Each row is a point. Examples show where two turns around zero, p and q, send a point. Where does a point land after both, in the order given? Backwards means that the second turn is done in reverse. Each puzzle has new turns, and all numbers are rounded.

Turn p:
| -37 |  37 | -> | 31 | 42 |
|  -7 | -31 | -> | -32 |   2 |
| 40 |  9 | -> |  15 | -38 |
|   4 | -15 | -> | -14 |  -6 |
Turn q:
|  21 | -10 | -> | 15 | 18 |
| 11 | -2 | -> |  5 | 10 |
|   5 | -36 | -> | 36 | -4 |
| -38 |  48 | -> | -56 | -24 |
Where do these land?
q, then p: |  -6 | -23 | -> |  -8 | -22 |
p, then q: | -47 | -36 | -> | -50 | -31 |
p, then q: | 33 |  4 | -> | 33 |  1 |
q, then p backwards: | 18 | 19 | -> | -24 | -10 |
q, then p: |  1 | 36 | -> |  5 | 36 |

Turn p:
| 35 | -5 | -> | 13 | 33 |
| -48 | -17 | -> |   5 | -51 |
| 13 | 22 | -> | -18 |  18 |
Turn q:
| -14 | -14 | -> | -19 |  -6 |
| 14 | 44 | -> | 33 | 33 |
|  20 | -48 | -> |  -4 | -52 |
| -15 |  40 | -> |  5 | 42 |
|  -5 | -21 | -> | -14 | -16 |
Where do these land?
p, then q: |  42 | -26 | -> | 47 | 15 |
p, then q: | -1 | 15 | -> | -12 |   9 |
q, then p: | -41 |  11 | -> | -35 | -24 |

Turn p:
| 15 | -3 | -7 | -> | -6 | 15 |  4 |
| -13 | -26 |  22 | -> |  28 | -12 |  20 |
| -27 |  12 | -10 | -> |   6 | -16 | -26 |
|   9 | -14 | -20 | -> |  8 | 24 | -5 |
| 16 | 31 | 16 | -> | -35 | -12 |   8 |
Turn q:
|   2 | -10 |  48 | -> | -37 | -26 | -19 |
| -39 |   0 |  -3 | -> | -14 |   0 |  37 |
|  -8 |  -7 | -15 | -> |  2 | 15 | 10 |
|  17 |  -1 | -14 | -> |  15 |  11 | -11 |
|  14 |  20 | -12 | -> | 26 | -5 | -4 |
| 15 | -2 | -4 | -> |   7 |   5 | -13 |
Where do these land?
p, then q: |  -2 |  19 | -34 | -> | 26 | 14 | 26 |
q, then p: | -4 |  6 |  3 | -> | 5 | 0 | 6 |
q, then p: | 15 |  1 | 32 | -> |  28 |  15 | -16 |
q, then p: |  23 | -19 |   1 | -> |  -8 |   9 | -27 |
p, then q: | -32 |  -7 |  -2 | -> |   9 |  23 | -21 |

Turn p:
|  -7 |  10 |  22 | -35 | -> |   0 | -37 |  16 | -17 |
|  14 | -28 | -21 | -16 | -> | 20 |  3 | 20 | 30 |
| -3 | -2 | -5 | -7 | -> |  7 | -5 |  0 |  3 |
|  -5 |  -1 | -29 |   1 | -> |  24 |   9 | -11 |   9 |
|  7 | 15 | 12 | 25 | -> | -20 |  18 |  -7 | -16 |
| 12 | 21 | 35 | 15 | -> | -34 |   6 |   6 | -29 |
| -18 | -15 | -14 |  17 | -> |   1 |   6 | -24 |  21 |
Turn q:
|  -9 |  -3 |  12 | -24 | -> |  -2 |  16 | -15 |  18 |
| -28 | -13 |   2 |  37 | -> |   1 | -40 |  19 |  19 |
|   9 |  20 | -21 |  13 | -> | -15 |  -3 |  17 | -24 |
|   9 | -26 |  18 | -26 | -> |  27 |  19 | -21 |  14 |
| -5 | -3 | -8 | -9 | -> | -1 | 10 |  6 |  6 |
| 24 | 25 | -3 |  9 | -> | -11 |  -3 |  -6 | -34 |
Where do these land?
q, then p: |  -4 |  24 | -10 | -10 | -> |   4 | -19 | -18 | -10 |
p, then q: | -33 |  10 |  16 | -13 | -> | 26 | 16 | 21 | 17 |
q, then p backwards: |  10 | -30 |  -6 |   6 | -> |   7 |   3 | -24 | -21 |
p, then q: |  -1 | -48 |  21 |  22 | -> | -16 | -46 |  21 |  19 |
q, then p: |  17 |  11 |   4 | -10 | -> | 21 | -6 |  1 | -8 |
p, then q: |  1 | 29 | -7 |  6 | -> | -8 | 29 | -4 | -6 |
p, then q: |  10 |   3 | -17 |   0 | -> |  -4 |   1 |  -9 | -17 |

Turn p:
|  -2 | -19 |   4 |  48 | -> | -14 |  39 |  28 |  12 |
|  20 |   6 | -23 |   0 | -> | -25 |  -3 | -18 |   4 |
|  10 | -18 |  23 |  -8 | -> |   8 | -16 |  20 |  18 |
| -18 |  30 |   1 |   5 | -> |  19 |  18 | -21 | -12 |
| -11 |   1 |  -5 | -45 | -> |  12 | -38 |  -9 | -23 |
Turn q:
| 2 | 9 | 3 | 1 | -> | -2 |  5 |  8 |  2 |
|  13 |  -5 | -36 | -11 | -> |  26 |   2 | -18 |  24 |
| -35 |   6 |  12 |   1 | -> | -29 | -22 |   9 |   2 |
| -40 | -23 | -20 | -29 | -> | -22 | -31 | -38 |  23 |
|   3 |  -4 |  22 | -15 | -> | -18 |  15 |  -8 | -11 |
| 31 | 19 | 12 | 12 | -> |  14 |  28 |  23 | -10 |
| 25 | -2 |  7 | 41 | -> |  30 |   2 |  23 | -30 |
Where do these land?
p, then q: | -32 |  -8 | -15 |   4 | -> | -25 |  21 |  -9 |  14 |
p, then q: |  17 |  11 |  21 | -47 | -> |  38 |  -7 | -31 | -24 |
p, then q: | 18 | 19 | 40 | 21 | -> |  34 |   5 |  38 | -12 |
p, then q: | -18 |   7 | -28 |  21 | -> | -21 |   5 |   6 |  33 |
q, then p: |  -2 | -18 | -13 |   5 | -> | -20 |  -9 |   4 |   2 |
q, then p backwards: |  17 | -10 |  -5 |  -4 | -> | -9 | 18 |  4 |  3 |

Turn p:
| -16 |  18 |  -6 |   7 |   5 |  -9 | -> |   1 |  -9 | -14 |  17 |  -3 | -15 |
| -14 |  -7 |   3 |  19 |  23 |   3 | -> |  10 |  11 |  11 |  20 | -18 | -10 |
|  -1 |  15 | -21 |   2 |  41 | -13 | -> |   5 |  26 | -13 |  15 |   4 | -38 |
|  39 |  -2 |  -5 |   3 |   5 | -12 | -> | -21 |  20 |  12 |  -6 |  26 |  -3 |
| -21 |   2 |  -5 |   7 | -27 |  10 | -> |  -7 | -21 | -14 |   3 | -19 |  17 |
| 23 |  5 | 11 | -4 | 14 |  0 | -> |  6 | 14 | 10 |  1 | 23 |  0 |
| -17 | -27 |  29 | -11 | -31 |  -3 | -> |   8 | -37 |  24 | -22 | -14 |  17 |
| -23 | -16 |  -5 |  -9 | -22 |  11 | -> |   2 | -17 |  -7 | -17 | -27 |  13 |
|  30 |  12 |  -1 | -14 |  -8 |  12 | -> |  -3 |  11 | -10 | -12 |  28 |  18 |
Turn q:
|  22 |  48 |   7 |  -2 | -14 |   1 | -> |  34 |  30 |  19 | -11 |  22 |  -2 |
| -11 |  -6 |  -9 |  -2 |  20 |  -5 | -> |  -3 |  -1 | -15 |   2 | -19 |   8 |
|  -3 | -22 | -12 | -11 |  12 | -17 | -> |  -3 | -12 | -11 |  22 | -21 |  -1 |
|  -9 |  -9 | -11 |  20 |   5 |  -8 | -> | -18 |   7 | -16 |   9 |   0 |   7 |
| -19 | -14 | -23 |  -7 |  -7 |   4 | -> |  -6 | -13 | -27 |   2 |  -2 | -17 |
|  29 |  39 | -10 |  11 | -11 |   2 | -> |  19 |  42 |  12 |  -3 |  17 | -11 |
|   1 |   0 |  43 |   1 | -16 |  -4 | -> |   2 | -18 |  28 |  -3 |  23 |  21 |
| -22 | -15 | -10 |  -4 |  14 |  15 | -> | -13 | -14 | -20 | -14 | -17 |  -3 |
|  12 | -20 |  26 |  -5 |  -3 |  12 | -> | -13 | -19 |  29 |  -4 |  -1 |   0 |
Where do these land?
p, then q: |  -7 |  -2 |  31 | -28 |   9 |   0 | -> |   3 |  -1 |  35 |  14 | -20 |  -6 |
q, then p: |   3 | -12 |   4 | -12 | -31 | -15 | -> |  -6 |  16 |  30 |  11 |  -7 | -12 |
q, then p: |  -9 |  15 | -37 |  26 |   6 |  -9 | -> | -15 |   6 | -42 |  17 |   1 | -13 |
q, then p: | -14 | -18 |  10 |  -8 |   7 |   9 | -> |   2 |  -5 |   7 | -19 | -19 |   6 |
p, then q: |  -9 |  10 |  11 | -29 |  12 |  26 | -> |   8 |  21 |  21 |   5 | -16 | -27 |
p, then q: |  2 | 13 | -2 |  1 | 23 |  0 | -> |  4 | 23 |  0 |  9 | -1 |  9 |
p, then q: |  20 |  -9 | -14 |  26 | -28 |  -6 | -> |  -8 | -21 | -25 | -28 |   9 |  12 |
p, then q: |  5 | 13 | -5 | 42 | -8 | -5 | -> | -28 |   5 | -21 | -12 |  17 |  19 |
q, then p: |   9 | -11 |   3 | -19 |  10 |   1 | -> | -10 | -13 |  15 |  -7 |   1 |  11 |
